Each row is a point. Each copy is the shape, with its points in the same order, turned, moved and blurred by noise. Is it also mirrored, or only turned?

Shape (9 x 3):
1 64 8

44 -29 -26

-46 24 36

-54 56 22

14 39 -32

54 -29 41

61 23 -10

25 -5 62

38 -48 -39
Copy 1 (9 x 3):
-18 -50 -24

-2 -27 79

10 11 -36

13 -18 -61

7 -67 17

-52 15 61

-39 -53 49

-50 24 16

19 -22 93
Copy 1 is: mirrored
Copy 2, 9 rows:
-2 69 -11

-7 -37 -28

-14 53 49

-26 88 38

-23 37 -38

48 -28 2

23 8 -46

44 9 27

-18 -54 -34
Copy 2 is: only turned

Shape, 10 rows:
-14 47 18 -46 30 -4

-19 -10 -23 40 -37 15

4 34 -69 15 32 -6

21 -21 25 37 -2 14

-47 3 -45 -31 2 -60

43 49 31 4 -9 16

-1 -30 10 -44 -12 1

-5 -30 19 23 -15 22

-10 -10 20 27 -38 -17

35 48 -5 -18 38 10
Copy 1 (10 x 6):
6 -43 5 -14 -14 57

-41 27 -4 15 -6 -38

-29 30 -53 24 -10 48

19 24 15 13 24 -27

-40 -32 -70 -41 -11 12

8 28 53 -8 5 39

28 -14 -6 -33 -32 -21

9 5 14 12 3 -43

-24 9 12 -19 24 -33

20 14 3 7 -11 68
Copy 1 is: only turned
Copy 2, 10 rows:
32 64 -38 -2 -25 -21

-21 -29 -3 7 42 -8

-1 -19 -68 37 -5 -53

-5 -8 8 37 6 36

-5 19 2 5 -17 -95

-10 27 -47 -2 -29 46

37 1 24 -10 -19 -12

9 -2 22 22 27 23

-34 10 24 8 7 5

24 17 -65 20 -39 7
Copy 2 is: only turned
Copy 3, 10 rows:
18 -3 75 -5 -26 8

7 1 -32 62 -9 -21

75 52 16 27 27 -17

-6 -29 -35 11 4 5

26 28 57 26 5 -82

16 11 -9 -16 -38 37

-38 -3 34 10 19 -18

-15 -31 -20 33 1 -8

-9 -24 -24 19 -23 -37

47 23 28 -16 2 43
Copy 3 is: only turned

Shape (13 x 9):
12 -13 -22 2 30 3 -18 -7 21

-32 -22 48 6 26 -7 -4 -17 10

19 -20 -2 -83 -39 -14 -2 -65 15

-11 -27 95 12 26 81 94 -26 30

-10 -13 7 -6 -79 7 -36 -21 4

-25 -24 -9 28 14 -1 -39 -11 6

0 40 -20 12 21 -2 -35 2 12

4 -5 -12 -49 -46 3 -23 10 29

31 8 -21 33 14 -7 -16 -9 16

0 -24 -5 3 17 3 35 -6 -17

7 48 -21 20 -9 1 5 11 7

8 -24 40 19 17 -7 -41 9 -13

2 -2 -18 0 35 15 -44 -14 -24
Copy 1, 13 rows:
6 -11 -11 -3 -12 10 18 -2 13

-37 -39 5 -14 2 6 -21 -50 8

-24 -55 20 85 -32 19 -23 20 -37

-15 -20 92 -26 72 75 -56 -63 16

-15 -61 -30 45 46 -16 -8 -7 -51

-5 -36 -28 -10 6 -15 26 -32 1

-13 27 -40 17 2 -14 17 -10 8

-31 -28 -19 29 11 6 -6 44 -47

27 0 -28 13 12 -14 2 -2 27

24 -10 27 -12 -6 -1 -24 -25 -16

10 36 -18 13 30 -28 -13 -1 -5

-6 -37 -54 -18 4 16 -24 -39 -1

8 -1 -37 10 -14 17 27 -41 -13
Copy 1 is: only turned
Copy 2, 13 rows:
16 -9 9 0 27 -2 -48 24 16

2 11 -7 40 46 -17 -6 -36 27

78 16 47 -15 -25 -29 31 -1 -15

59 -4 -74 59 60 59 69 -54 58

-1 -29 29 -41 -1 -3 20 -26 -33

-14 -10 11 -12 48 -7 -37 -9 -3

-26 4 26 -15 24 10 -36 29 40

19 -37 16 -42 -13 -34 13 9 16

-4 -5 15 -5 9 29 -53 22 20

13 10 -29 33 30 3 -3 24 -2

-25 5 3 -17 1 24 -14 33 35

-30 -30 18 46 22 -5 -27 -22 11

-11 -21 43 25 45 4 -39 30 6
Copy 2 is: only turned

Shape, 17 rows:
12 -10 -8 7 -9 -4 -9 21 30 22 2 13

-32 11 -24 17 -15 5 5 -3 -2 17 21 24

8 2 -14 21 14 -14 -12 35 -7 -5 -17 14

3 -7 -17 8 4 6 -4 -5 34 73 10 5

11 1 -22 22 -3 -9 18 -3 -1 -11 16 19

6 11 37 21 -12 -12 6 -4 6 8 -37 6

-14 52 -16 -52 -1 5 -12 95 -11 -9 15 10

6 24 -25 -11 5 7 -12 -7 -5 -12 14 20

-2 34 67 24 10 10 -12 34 -11 -1 -7 4

9 -2 -12 5 13 10 47 -4 -4 11 -4 -39

-12 -2 -11 -12 -10 -13 -4 -6 -6 19 20 -26

10 -1 74 -24 11 9 30 -7 -14 -7 14 -25

10 16 -26 16 -9 -16 -10 1 -5 -3 -24 -29

-49 -5 -17 9 7 -12 -12 7 12 9 -25 5

-1 10 -9 16 -3 12 -17 26 11 -10 -9 7

8 -9 -6 22 -15 13 -2 6 -14 -7 -24 2

-52 -5 -13 5 -7 -9 -5 -6 43 -9 18 10
Copy 1:
20 4 26 7 17 -15 -11 8 13 -9 10 15

-13 -34 24 -6 -5 -33 -4 34 -7 5 -1 36

-11 -19 9 2 30 -17 -14 7 27 -29 3 -18

34 9 22 41 10 -23 13 31 1 11 -12 41

-1 -34 -7 -11 -1 -16 -5 21 5 -8 28 13

-24 -6 35 17 45 -3 -3 -3 -4 9 33 -8

-33 33 6 -62 39 -28 -44 18 49 -7 -50 18

-4 -12 -10 -26 8 -10 -24 22 -14 -3 -12 7

-55 5 9 9 65 -25 -16 -32 -6 -11 8 20

-22 4 -22 18 -2 12 15 19 35 25 11 4

4 -1 12 -6 -8 -24 18 -4 6 31 -13 3

-46 42 -10 -5 26 7 33 -34 -6 19 25 15

-4 -32 7 11 5 -10 -20 1 21 19 -1 -35

-16 -32 50 9 13 0 7 19 14 1 -32 -1

-9 -9 19 -1 18 -4 -32 8 18 -15 -4 8

-24 -10 11 15 -2 -13 -26 0 0 -9 22 -9

5 -37 48 -15 -2 19 4 6 6 4 -15 38
Copy 1 is: mirrored
Copy 2, 17 rows:
-13 1 -11 -24 2 7 21 18 14 11 15 -31

-1 -1 8 -48 5 -26 24 12 -21 -4 -13 -12

-11 11 -28 -11 -1 3 32 7 9 6 19 26

-42 -22 31 -36 6 17 35 37 -2 15 9 -41

-10 12 -7 -29 -5 -1 14 -23 -20 -11 12 -7

4 41 22 4 -5 16 8 16 4 20 -3 7

28 -20 -32 9 -14 -64 65 15 58 -36 9 0

5 -9 5 -32 -9 -20 5 4 -6 -28 31 3

-7 32 14 8 5 -5 2 14 52 -11 -34 31

-1 -22 23 16 10 29 33 -10 -33 -18 1 -1

-8 -23 20 1 27 -21 14 8 -14 3 12 -13

5 -15 42 44 -5 5 -28 -26 25 -1 -31 3

6 13 2 3 26 6 28 19 -23 -6 34 13

-2 -6 -11 -10 -4 -17 21 52 -29 17 -3 13

7 5 -21 -19 8 2 16 26 7 -12 7 3

23 10 -6 -19 15 19 14 2 -5 8 6 17

-7 -3 -20 -14 -4 -30 -7 40 -34 -2 -14 -33
Copy 2 is: mirrored

Shape:
-37 -7 -16 3 23 25 34 -5 36 1 -22 -19

17 -52 52 62 26 -64 22 33 52 30 -26 -2

-14 -76 -23 -17 7 -12 -67 -40 -5 -20 -2 8

58 -1 12 11 2 -18 -19 23 -30 -5 35 -37

9 21 -12 37 -9 -25 20 -40 20 -7 -10 -31

-29 18 4 -4 48 -33 -13 -33 57 -6 -58 -5

-20 11 9 32 -24 7 35 11 27 19 -24 -7

64 -8 -4 45 -56 66 -5 12 21 25 -56 28

64 29 -4 19 -24 -32 -18 -14 12 -12 -42 3

-34 0 3 17 21 21 -38 0 -30 -37 -38 -12

38 -8 -2 57 16 -4 0 10 -29 38 10 4

12 36 4 57 20 40 6 -36 35 -4 19 -50

-55 -17 2 22 -4 47 26 9 49 -19 4 45

-75 49 58 -38 0 -2 44 -20 -16 21 5 -19

42 37 12 27 37 -51 47 20 13 -29 25 -15

27 -38 13 14 28 -30 31 -40 -7 -28 -25 6
Copy 1:
-28 0 -38 41 34 23 -12 -33 8 2 -18 -1

22 80 20 -15 62 18 -23 -53 24 -13 62 15

-9 -1 39 -1 -39 7 19 -66 -16 -60 -47 23

39 5 47 -12 -9 24 -6 47 26 -21 -3 -5

28 14 -13 9 58 3 -19 4 -26 -21 -33 -3

-27 1 -18 -21 77 4 0 -52 -4 3 -38 49

10 32 -48 28 40 -1 10 -8 4 2 11 -11

18 86 -8 38 30 16 91 7 27 -9 -34 -52

46 45 8 -34 45 14 34 17 -4 -8 -52 3

-18 -45 -6 -13 18 28 52 -20 -5 -34 -6 -4

28 23 52 20 20 12 15 6 -7 11 17 -32

2 -18 8 45 79 -15 -16 21 22 -28 -32 -35

-21 5 -58 25 8 -13 6 -69 32 1 -9 -54

-59 -23 -64 -8 11 -42 -23 33 -22 19 23 17

41 5 6 -39 50 31 -61 18 21 22 -3 -21

-15 37 17 -31 25 43 -26 -23 -31 -25 -23 -22
Copy 1 is: mirrored
Copy 2 (16 x 12):
-8 -12 -26 -41 -18 -35 -48 30 6 8 -14 -11

45 -64 3 6 -12 58 -55 12 48 38 -71 -43

61 5 50 -36 -36 11 -48 -33 -32 -29 11 33

-11 -27 45 20 15 10 8 -33 56 6 -8 35

-19 -48 -30 -8 -38 6 -8 -9 5 31 -12 30

-13 -9 -54 -26 -19 38 -70 -3 -31 -13 -19 -17

10 -35 -30 1 -23 -10 -14 48 29 22 -6 -10

36 -31 -17 15 -32 12 13 95 51 -46 -27 63

-6 -59 -21 24 -15 46 -3 0 6 -30 -12 51

-10 27 32 12 -12 1 -36 30 -36 0 4 17

32 -6 8 34 -13 -3 4 -10 49 24 -48 30

-52 7 -17 -38 -54 7 4 13 41 40 -28 32

16 -5 3 -42 -53 -40 -1 58 1 -15 -20 -53

-9 7 -47 -30 43 -19 11 16 -14 60 42 -50

-53 -64 -4 9 4 -3 7 -42 28 16 -54 -15

25 -49 10 -27 5 10 -15 -11 -30 15 -56 24
Copy 2 is: only turned

Shape, 16 rows:
13 -14 21 -2 -2 14 -5 2 -6 16 3 -1

-5 -16 12 7 29 21 5 -12 2 -10 15 -21

9 -16 -6 0 4 -3 17 -51 -25 -12 9 -10

9 -17 23 -7 3 -3 -1 -12 -3 -53 -17 -4

-42 14 11 -15 11 19 -8 14 -6 -17 15 4

-23 -3 16 -4 17 23 24 -14 -4 12 1 14

12 64 -6 -14 20 9 0 3 -8 13 -3 -15

8 13 -4 -18 37 -11 3 14 15 11 6 15

-1 -14 -8 -3 8 20 -7 2 -1 8 -46 -1

-42 -19 15 -18 2 -9 37 12 12 -1 -6 -13

-25 -13 11 3 18 10 -4 15 13 -2 4 40

3 -19 18 -1 4 -33 6 -95 14 11 14 -13

11 -17 15 57 2 17 -6 16 5 7 5 -15

13 45 22 2 61 -26 15 16 -19 3 0 -11

1 -9 1 2 6 -2 2 13 2 -50 -12 13

4 -6 22 15 5 16 18 -20 22 6 8 -7
Copy 1, 16 rows:
-22 -14 -6 12 2 -9 -3 10 -2 -22 -10 -14

12 23 -19 -5 -11 -17 9 14 0 -21 -24 -31

24 -9 4 -15 -32 -18 21 19 -24 -13 1 -10

42 -14 -8 6 -10 2 -2 -2 -14 -30 -45 12

4 4 -32 -30 -7 -19 -29 -9 34 -10 -19 -5

-13 1 -17 -25 -12 -33 -4 -16 -6 -38 -1 -21

-29 19 -12 -48 -1 14 -21 19 -13 12 -12 10

-7 12 0 -19 5 5 -41 -9 -19 -3 -9 -28

-8 16 12 8 13 -20 0 -14 -4 -23 -3 21

-5 -1 4 -10 -28 -8 2 -49 18 -25 -29 -21

5 -13 -26 -8 17 -29 -34 -25 2 -25 -9 -24

37 -31 37 -42 -7 8 40 26 -18 -41 9 -46

-14 -3 -34 21 31 -16 32 -1 -10 2 -23 -26

-19 21 -3 -52 -1 -1 -24 10 -38 21 -57 -23

37 -3 -23 7 -5 -7 -19 -21 -16 -10 -30 10

-4 -2 -21 -9 0 7 20 -1 -14 -37 -7 -30
Copy 1 is: only turned
Copy 2, 16 rows:
-4 -3 13 -13 -2 0 -7 -2 -16 -6 11 18

-15 -22 -7 -5 -15 8 -17 -31 -31 18 8 9

-22 10 -6 -19 -30 -4 -13 -28 7 36 36 10

-14 -14 0 -8 11 11 -38 -14 30 31 3 6

-37 -23 -21 -22 12 -3 7 1 -25 15 -22 -13

-1 -20 -13 -36 -16 -17 13 -16 -19 14 -3 11

5 18 -29 -20 -27 19 -9 26 -27 4 -3 -40

6 3 -34 -2 -11 -27 -19 1 -20 -12 -10 -12

13 18 12 -9 -6 4 1 -14 -4 17 -30 16

7 -29 -13 5 17 -24 31 -22 -4 28 0 -8

-21 -26 -13 -18 -2 -30 -2 -6 -7 -9 -32 18

-19 0 5 -23 -45 -6 -6 -72 29 -5 58 -15

-14 -29 27 22 -34 14 -6 9 -20 -2 -4 28

16 -14 -15 -9 -34 -24 -42 23 -33 19 0 -50

-21 -15 -18 3 6 -3 -27 4 21 25 -19 13

1 -28 -7 -8 -25 12 4 -20 -6 -5 16 14
Copy 2 is: only turned
Copy 3:
-9 3 -15 -26 7 -15 12 11 -15 -4 23 -10

6 2 -20 2 15 13 42 33 -33 -6 9 10

-16 -1 12 -12 1 48 10 23 -30 -18 24 -22

25 20 32 7 -16 9 17 24 -29 6 30 1

-5 -7 5 36 8 -27 24 8 -22 -1 13 22

-35 9 5 -8 25 -6 24 11 -28 -8 8 26

-18 -14 6 12 17 -24 -4 25 1 -5 -47 -20

5 3 4 3 37 -9 30 1 24 -7 -11 6

-9 52 -12 -2 6 1 -2 2 -12 13 0 8

16 9 1 2 26 1 -11 0 -29 -23 17 51

-11 12 4 3 14 -15 35 -16 -2 5 25 31

-14 1 3 -21 -20 55 26 24 -14 -80 19 -9

4 -16 -33 -39 -14 -9 29 8 -21 26 6 18

-4 -32 28 -7 21 -12 0 54 31 17 -17 10

27 11 21 10 -3 3 19 -4 -12 25 20 4

-7 2 -2 -27 1 -1 37 10 -32 -19 -3 12
Copy 3 is: only turned
Copy 4 (16 x 12):
6 -7 0 17 17 7 10 -15 2 -3 -3 -2

8 11 -26 -8 -1 12 -8 -1 6 -10 -7 10

10 9 0 7 -23 -5 -1 11 8 -15 -27 43

-10 0 -13 16 -1 -14 -29 -2 16 -12 30 43

8 -27 -49 18 2 -4 5 25 -1 14 11 -13

6 -5 -17 3 -4 33 29 11 -6 -4 -5 8

-27 -11 -13 -10 13 -12 4 17 -40 33 -38 -4

-8 27 1 2 8 -6 10 21 -8 28 1 -22

-38 -8 0 2 3 2 18 6 -1 -34 -6 -3

15 8 -29 5 17 6 32 27 -24 -21 37 9

7 -9 -6 9 -9 17 15 20 10 5 32 -27

48 32 28 27 4 17 -22 37 -2 -34 -37 48

13 -20 5 -28 -8 0 -12 -40 -9 -26 5 -14

-18 31 -13 0 -10 2 -24 1 -53 40 -2 -10

-14 -3 -13 6 -23 -20 -13 8 7 -3 40 14

18 -8 -1 -15 18 17 -5 -1 -2 -14 -1 14
Copy 4 is: mirrored

Shape (16 x 12):
21 -16 0 -18 13 -4 49 -5 -7 -22 -36 20

-34 3 24 -68 -18 35 -24 41 54 -34 40 -8

19 -47 -63 16 -6 -2 4 -3 -40 17 -41 19

-42 56 6 -7 -56 5 32 37 -17 -39 -15 -37

33 -27 -17 42 -15 -44 7 11 5 -20 37 -5

54 -22 -11 35 -9 -18 -41 -44 -26 -44 26 -42

-38 45 37 -6 -46 17 -5 40 40 -4 -35 -7

-6 -36 -11 39 6 5 17 -57 -12 -5 -20 16

18 -33 -11 -6 -11 -63 -26 -25 -21 -34 2 -45

-9 -19 -36 5 -44 -35 -10 -20 -23 -7 16 6

-6 -63 -19 30 -23 5 39 -17 -22 0 -8 -44

-84 44 82 -6 -40 -4 35 65 -60 -9 -32 10

-9 26 67 -6 -82 28 21 38 -45 -34 -19 3

-13 15 -39 -33 44 41 -10 29 28 44 33 -22

12 0 -22 -57 14 14 36 -27 29 72 14 19

51 -52 -9 9 -17 -36 -33 -14 7 3 5 -41
Copy 1 (16 x 12):
0 40 5 -38 6 -6 -16 -18 -27 28 -8 -6

13 8 65 32 63 -64 32 -10 27 -23 28 -41

0 -4 -49 -1 2 21 -35 -59 13 35 -48 14

-36 -50 38 -32 26 -17 36 -8 -1 4 51 29

-10 -15 7 -16 -53 -18 -33 -3 49 4 -17 -24

-52 -11 -40 33 -47 -15 -8 30 39 41 -11 -56

2 -51 27 -32 59 -61 32 10 -10 -17 6 7

-20 15 -17 17 -19 -11 -18 6 -9 42 -50 24

-65 -19 -20 21 -27 -33 -49 -20 13 36 8 -44

-26 -25 -4 12 7 -12 -47 -7 55 35 -6 5

-59 -14 20 7 -20 11 -6 -37 8 24 -59 6

-49 -14 13 -51 56 -30 4 -6 -28 -80 53 78

-63 -2 6 -62 51 -4 35 30 27 -40 23 20

59 -34 34 64 11 10 14 -34 -19 -22 -5 -30

56 3 48 31 44 33 -49 -10 -23 17 -32 -16

-42 -25 -12 11 -12 -20 -36 -11 28 13 -42 -72
Copy 1 is: only turned
Copy 2:
15 -22 32 17 38 7 -9 -35 -15 -10 -33 -4

-29 0 51 -58 -38 -56 -16 11 -29 45 20 -15

-6 -49 -4 22 22 -3 38 -41 27 -39 -83 -21

34 53 38 -43 -29 15 14 3 -40 -26 -5 -47

27 -33 -41 -20 27 -46 23 9 -41 -8 -62 7

31 5 -80 3 23 -49 34 -31 -10 42 -38 -27

31 43 50 -53 -55 -13 -13 -13 9 -19 5 9

9 -28 -37 41 -6 13 -7 -46 -18 2 -57 12

10 -3 -38 26 14 -60 63 -19 -28 -6 -9 -13

-15 -15 -34 -24 -13 -19 58 -32 -36 -21 -35 -6

3 3 -27 36 -10 -25 -5 -17 -33 -39 -74 -23

13 90 82 -19 -36 60 31 42 -36 -17 -22 26

6 95 51 -46 -4 18 9 -19 -36 9 -53 -6

-37 -60 7 -32 -16 -7 -28 53 30 -4 11 -56

-63 -56 -4 -35 19 3 -43 -11 15 -42 11 6

-6 -2 -45 2 31 -86 35 -15 2 -8 -37 -6
Copy 2 is: mirrored
